Each wall is flat, endless, passes through zero and stands at right angles to its row. A trip goes straight from one point to another. List the walls that it crosses, first one first.
In the rows, zero is written as 128.

Walls:
(1): [172 150 136]
(2): [163  83 129]
(3): [104 163 120]
(4): [106 175 109]
(5): [165  50 158]
Trips:
[ 87 123 185] to [184 111 140] -> 3, 2, 1
[123 121 138] to [ 86  98 110] -> 2, 3
[191 120 199] to [176 126 132] -> none
[186 166 136] to [ 87 153  94] -> 3, 2, 1
[158 119  80] to [203  94  88] -> none
[206 143  86] to [125  78  84] -> 1

Walls:
(1): [171 114 122 128 126 104 104 143]
(2): [168  89 154  87 167 187 146 117]
(3): [ 84 142 139 151  74 121 122 143]
(4): [ 82  27 108 162  48  89 112 194]
Trips:
[ 54 197 164 153 129  99 117 206] to [ 97 129 163 171 157 113 151  93] -> 4
[ 81  94  47 193 169  85 160 166] to [199 139 117 124 143  97  83 119] -> 1, 3, 4, 2
[ 56 170 165 135  95 128 179 142] to [118 132  86 122  58 129 143 131] -> none
[201 191 206 115  35  89  84 120] to [ 84  83 142 119  93  89 130 110] -> 4, 1
[166 154 123  29 134 196  91 110] to [177 208 107 137 144 167 164 126] -> 1
[157 151  93 140 129 138  99 113] to [167 135 113 147 218 116 145  97] -> 2
[151 155  89 144 102  88 122 207] to [102 184 136 139 160 109 119 118] -> 4, 1
[ 83 163 103 123  87 125 154  77] to [133 137 153  81 141  65 125 188] -> 4, 1, 3

Walls:
(1): [129 159 120 136 110 113 137 114  72 132 139  48 136  99]
(2): [ 71 158 118 112 119 175 162  80  86  89  84 115 182 114]
(3): [128 171 111 145 149 139 119 121  77  91 171 115 130  94]
(4): [163 147 119 145 130 156  89 170  73 151  51 146 127 155]
(5): [195  97  24 165  54  87  81 136 160 142  73 159  42 190]
(6): [ 70 171 139 116 177  93  58 144 102 179 125 156  90 128]
(7): [ 70 151  61  78  75 226 117 123 145 175 165 126 192 177]
(8): [164 145 184 126 172 121 167 145 144  97 131 172 100 154]
(9): [190 118 117  99 126  84 158  90 152 127 145 149  91  56]
(10): [113  82 153 129 112 174 176 199 143 130 129  87  31 109]
(11): [169  90 171 174 178 184 195 119 153 165 165 175 112 177]
Trips:
[127  95 168 172  55 103 156 141 154 143 143  65 121 105] to [143 105  91 129  82 143 222 199  99  78 117 140  78  95] -> 11, 8, 3, 2, 4
[125 109  93 125 144 170 160 156  92 133 127  75 130 138] to [113 147 185 121  94 161  87 128 161 129 167  89 104 119] -> 4, 11, 2, 6

Walls:
(1): [155 131 152 133 141 110 119 102 116 160 176 110  90 162 132 166 112 162
 188 122 133 127  93 122]
(2): [140 121 133 113 124  94 117 121  73 140 132 148 161 105 173 192 167 121
  88 136 170  99 181 115]
(3): [182 130  66 130 117 145 145 179  38 153 107 164 156  66 146  50 165 221
 195 101 116 172 117 192]
(4): [149 106 131 137  39 193  74 121 111  94 118  60 185 102  73 115 170 115
  77 139 131 224 113 128]
(5): [152 171 185 107 124 142 122 121 158 143 107  50 155 171  92 123  46 157
 117 113 202 156 174 119]
(6): [108 108 150 130 157 142 131 130 194  99  99 138 139  99 153  47 193 213
 172  66  88 127  60 138]
(7): [145 191 113 173  85 157  77 119 117 106 159 127 129 125 153 150 132  90
 160  63 108  85  93 113]
(8): [124  99 196 201 131 119 180 102 123 180 139 100 192 127 163 126 172  70
  81  73  69 116 165 131]
Trips:
[131 157  92 104 105  98  98 107 161 188  68 115 140 114 121 137 144 101
 153 180 158 170 132 105] to [ 86 150 198 161  93 121 107 148 128  95 149 158 116  84  93 117 153 138
 140 150 199 100 116 144] -> 7, 6
[151 155  69 133 105  72 177  74 162 107 108 116 167  97 149  94  50 167
 181 120 120 144 129 132] to [151 114 118 148 113 157 127 124 116 197 118 166 116 138 187 138 110  66
  55 183 137 109 124 141] -> 1, 6, 8, 2, 5, 3
[141 102 181 187 166 187 133 140  91 110 119 193  85 167  86  78 169 122
 147 153  77  63 110  16] to [178  87  90 184 161 195  91 109 113  82 160 110 117  82 145 164  95 139
 206 109 106 165  81 116] -> 3, 8, 4
[140 188  16 150 185 192  80  97 115 111  92 160 107  91 175  71 161 128
 135 161 149 139 176  87] to [184 144  94 173 161 118 149 150 105 140 117 146 119 128 123 125 117  72
 156  95 125 150 182 203] -> 6, 8
[165 110 159 144 234 165  80 140 134 145 116 165 101 146  86 104 176  86
 150 110 128 212  79 147] to [120 103 131  92 174 144 162 121 126 129  66 170 118 110  74 151 193 163
 104 113  76 144  71 163] -> 1
[104  75 154  75 151 115 148 161 117 115 220 139  61  94 146 145  87 116
  79 148 130  81 171 144] to [133  97  97  68  98 125 101 102  91 102  85  72 117 178 219 118 164 143
  84 106 141 155 173 141] -> 1, 5, 4, 8, 3
[ 95  78 139 130 149 163 100 166 152 129  98 147 179 104  84 168  89 131
  93 116 197 102 138 154] to [103 190 125 118 117  82 190  76 161 125  60 174 203 101  96 168 165 125
 136 100 139  73 122 135] -> 8, 4, 6, 7, 5
[ 76 114 174 154 109 181 116 164 149 141  84 106 158 167 106 160 133 169
 115  96 176 183 156  79] to [132 159 101 140 118 132 159 121 166 177 207 137 152  95 163 148 138 130
   7 169 188 107 188 127] -> 2, 6, 4
